Every row gives one point. The ring and each string are closed loops that go straight from each point to the next, and from the last back to the first. Before rounding, they use only three directions, however many columns there are. Count how often each string passes through the ring. Passing back the other way cancels.

Ring (9 x 4):
[[ 12  -5  29  23]
 [  3  12  18  18]
 [-15  18   7  10]
 [-37  -3   4   3]
 [-41 -20   6   1]
 [-33 -50  12   3]
 [ -9 -66  22  12]
 [  7 -58  30  19]
 [ 15 -32  35  24]]
String, 21 rows:
[[  9 -24  10  14]
 [ 26 -18  18  22]
 [ 32  -5  23  26]
 [ 19 -11   1  14]
 [ -4 -16  18  15]
 [-11  -3  41  22]
 [ -1  16  37  24]
 [ 15  33  22  24]
 [ 16  16   8  18]
 [  5  -6  10  15]
 [ -7 -15  22  16]
 [ -8  -7  44  23]
 [ 18   2  48  32]
 [ 28 -11  30  27]
 [ 25 -22  10  18]
 [  8 -25  13  15]
 [  0 -28  31  19]
 [  0 -35  58  28]
 [ 23 -43  58  33]
 [ 38 -39  25  26]
 [ 30 -30  10  19]]
Times through: 3
String (12 x 4):
[[ 27 -53  43  28]
 [  9 -44  55  29]
 [ -6 -35  40  21]
 [  3 -32  10  13]
 [ 20 -68  18  17]
 [ -1 -79  34  17]
 [-18 -59  37  15]
 [-15 -43  26  13]
 [  6 -59  -1   8]
 [  5 -52   8  11]
 [  0 -38  16  13]
 [ 17 -44  11  15]]
Times through: 2

Ring, 7 rows:
[[ 39   5  34  -4  -1 -11 -28 -22  19]
 [ 28  31   7   2 -20 -36 -36  -8  21]
 [ -6  20 -19   4 -25 -36 -18  15   7]
 [-32 -16 -11   0 -15 -20   4  27  -7]
 [-33 -59  21  -9   8  12  21  19 -15]
 [-10 -59  34 -10  18  25  18   2  -9]
 [ 25 -27  39  -8  13  14  -6 -18   8]]
String, 28 rows:
[[ -42  -84   46  -16   15   19   27   20  -21]
 [ -41  -96   56  -19   21   27   31   17  -22]
 [ -25  -84   70  -20   18   17   15    8  -14]
 [  -8  -49   51  -13    8    3    0    2   -3]
 [  -3  -27   17   -5    2    2    1    3   -1]
 [  -5  -23  -11    1    5   15   14    6   -4]
 [  -9  -60    6   -4   25   47   35    2  -13]
 [  -5  -80   49  -14   32   46   28   -5  -12]
 [  -2  -88   78  -20   32   38   18  -10  -10]
 [   0  -53   67  -16   11    4   -5   -5    0]
 [  -1  -44   51  -13    8    2   -4   -2    0]
 [  -2  -23    8   -3    2    4    4    4   -1]
 [  -8  -33   -1   -2    8   18   17    7   -6]
 [ -21  -56   -6   -2   18   39   37   12  -16]
 [ -36 -101   60  -19   27   36   34   13  -23]
 [ -35  -93   73  -22   18   17   19   13  -18]
 [ -18  -50   42  -12    5    0    4    9   -7]
 [  -8  -27   20   -6   -1   -4   -1    7   -1]
 [ -13  -29    9   -4   -1    0    6   11   -4]
 [ -14  -22   -7    0   -1    3   10   13   -5]
 [ -29  -31  -23    2   -1   10   23   23  -13]
 [ -57  -59   -7   -5    0    9   34   38  -24]
 [ -56  -68   27  -13    0   -3   21   34  -21]
 [ -43  -63   44  -15   -1   -9    9   25  -15]
 [ -22  -40   25   -8   -1   -6    5   15   -7]
 [ -14  -26    1   -2   -1    1    8   12   -5]
 [ -31  -37  -27    2    3   18   31   24  -16]
 [ -39  -59    0   -5    9   20   32   25  -19]]
Times through: 4
String:
[[  6  20  18  -3 -27 -50 -37   5  15]
 [ 20  51   5   3 -38 -67 -53   1  25]
 [ 26  48   4   3 -32 -57 -49  -4  25]
 [ 26  27  34  -4 -24 -51 -49  -9  23]
 [ 33  32  44  -6 -26 -58 -58 -14  27]
 [ 41  61  -2   6 -32 -56 -55 -13  31]
 [ 38  52  19   1 -32 -61 -59 -13  31]
 [ 21  23  24  -3 -22 -44 -41  -5  19]
 [  8   3  19  -3 -13 -27 -23   0  10]
 [  4  12 -14   4 -15 -20 -12   6   7]
 [ -2  22 -46  10 -18 -16  -3  14   4]
 [ -2  -4  -2   0  -9 -13  -6   8   3]
 [ -9  -4  16  -4 -17 -32 -18  12   5]
 [-23  -2  16  -5 -27 -48 -22  22   3]
 [-14 -15  28  -7 -15 -31 -17  13   3]
 [ -7 -11   2  -1  -8 -12  -4  10   1]
 [-22   2 -40   7 -16 -14   7  24  -4]
 [-32  14 -58  11 -26 -26   6  34  -5]
 [-25  21 -63  13 -26 -24   4  30  -3]
 [ -7   4 -24   5 -13 -13  -2  13   2]
 [ -1  -2   8  -2 -13 -22 -14   7   6]]
Times through: 0

Ring, 8 rows:
[[ 31 -31   9  11  47  34 -18 -13 -30  11 -11 -12]
 [ 11  -6 -20   8  29  24   0  11 -53  29 -15 -11]
 [-16  11 -48   4  10  10  12  27 -43  27  -4 -19]
 [-29  11 -59   0   6   5  13  27 -18  14   9 -30]
 [-27  -7 -46  -1  12   7   2  10  23 -12  25 -41]
 [-17 -20 -24   1  19  13 -11  -5  39 -24  29 -39]
 [ 10 -39  16   7  34  25 -28 -26  35 -26  22 -28]
 [ 30 -42  24  10  47  35 -28 -26   0  -8   2 -17]]
String, 17 rows:
[[ 14   1  -9  11  23  23  -1  13 -74  41 -22   2]
 [ 11   2 -31   8  29  23   7  20 -76  43 -25  -7]
 [ 15 -14 -54   4  48  29  10  18 -54  30 -23 -28]
 [ 14 -22 -47   3  50  29   4  10 -30  15 -13 -34]
 [ -4  -6  -5   8  13  15  -9   1 -17   8   7 -12]
 [  5   5  14  13   7  17 -10   4 -56  29  -8   9]
 [ 44 -28  -1  12  58  41 -10  -3 -71  35 -34  -6]
 [ 48 -44  -5   9  72  45 -14 -13 -41  16 -25 -21]
 [ 27 -36  -8   7  54  35 -14 -11 -15   3  -7 -26]
 [ 11 -21  12   9  26  24 -19 -12  -9   0   6 -13]
 [ 14 -22  44  14  18  23 -30 -23  -6  -3  11   1]
 [ 41 -49  43  13  52  40 -36 -36  -2  -9   0 -11]
 [ 54 -61  28  11  73  48 -32 -35  -6  -7 -10 -21]
 [ 35 -46 -13   6  66  40 -14 -14 -11   0 -10 -33]
 [ 13 -22  -1   8  33  26 -14  -7 -16   5   0 -17]
 [  5 -19 -16   6  31  23  -8  -1 -12   4   3 -23]
 [ -3   2  18  12   2  14 -14  -1 -31  15   5   4]]
Times through: 3
String, 19 rows:
[[  1 -39 -38  -1  47  25  -9  -9  38 -25  18 -53]
 [ -1 -19 -12   5  26  19 -11  -4   4  -5  12 -26]
 [ -3 -20  21   9  13  16 -24 -18  20 -16  24 -15]
 [ 12 -35  56  12  20  23 -41 -38  34 -28  28  -8]
 [ 44 -63  47  12  61  43 -42 -46  27 -26   9 -21]
 [ 57 -70   9   8  88  53 -28 -34   3 -12 -12 -36]
 [ 25 -36 -10   6  53  34 -14 -11 -11   1  -5 -28]
 [  2 -10  10  10  15  18 -15  -5 -16   6   7  -8]
 [  1 -12  -4   8  20  19 -11  -2 -15   6   5 -15]
 [ 28 -27 -43   5  61  36   3   8 -48  24 -25 -30]
 [ 15  -7 -48   6  42  28  11  22 -70  40 -28 -19]
 [-15  25 -30   8  -4   8  11  30 -72  43 -11   1]
 [-22  18 -22   7  -6   5   3  20 -38  24   5  -6]
 [-16   3  -9   7   2   9  -6   7 -15   8  12 -11]
 [ -6 -15 -65  -1  38  20   9  17 -11   6   0 -44]
 [-28  -2 -85  -5  23   9  18  28   1   3  10 -51]
 [-38   0 -75  -5  11   3  13  23  22 -10  24 -51]
 [-46   6 -28   0 -14  -4  -3   8  37 -19  41 -31]
 [-22 -29 -52  -5  31  14  -4  -2  60 -35  34 -60]]
Times through: 0
